Every row gives one point. Any point is a mix of the corners, with weights that add up to 1. It lies inside the corners' shape when no weight is negative. Is each point inside? If not, which corners have a negative weight?
In the rows, 128 means zero.

Corners:
(1): [179 118]
(2): [ 85 127]
(3): [110 135]
Points:
[139 121] -> outside (3)
[ 76 131] -> outside (1)
[173 119] -> inside
[ 76 131] -> outside (1)

Corners:
(1): [148  82 120  83  78 160]
(2): [151 210 126 161 187 139]
(3): [102  90  67 141 122 155]
(4): [138 108 173 138  79 187]
(5): [ 86 161 137 122 147 159]
(6): [115 142 144 146 166 138]
(7): [112 193 140 170 150 117]
Points:
[123 145 129 159 136 149] -> outside (1, 5)
[121 177 139 142 157 146] -> outside (3)
[109 161 126 161 151 137] -> outside (1)
[129 142 140 152 112 152] -> outside (5, 6)

Corners:
(1): [110  89 125  81 166 165  90 116 154  95 164 168]
(2): [ 75 152 144 107  80 145  94 117 173 126 153 158]
(3): [156 115 157  95  89 103 137 135 179 106 120  91]
(4): [117 133 146 165  97 149 188 135 169 132  56 133]
(5): [152  72 157  91  41 171 180 113  95  95  78 172]
(6): [171 162 152 140 126 162  79 124 105 121 126 129]
(7): [131  67 163  96  52 123 137 136  91 152 102 122]
(8): [166 108  93 179 199  89  67 170 114  95 111 177]
(9): [161 138  91 107 172  91 119 150 100  51 174 156]
(10): [ 99 146 107  85  68 158  91  69 174 150 178 108]
(11): [174 152 121 140 128  80 130 142 198 138 114 164]
(12): [ 76  59 171 147  68 127  81  73 154 148 145 150]
(13): [116 155 100 113 186  83 108  96 142  92  88 147]
Points:
[139 125 121 119 128 130 118 118 145 104 126 145] -> outside (2, 7)
[140 141 132 122 118 135 100 113 139 122 129 136] -> inside
[130 112 130  98 108 154 124 128 133 103 141 140] -> outside (11, 12, 13)
[135 120 131 125 130 123 100 126 139 116 134 144] -> outside (5)
[115  88 133  90 108 132 105 112 129 106 142 146] -> outside (4, 6, 11)
[139 115 124 147 122 106  79 125 132 134 118 163] -> outside (1, 3, 4, 9)
[113 101 135 121 130 116 117 131 152 113 123 153] -> outside (5, 6, 10)
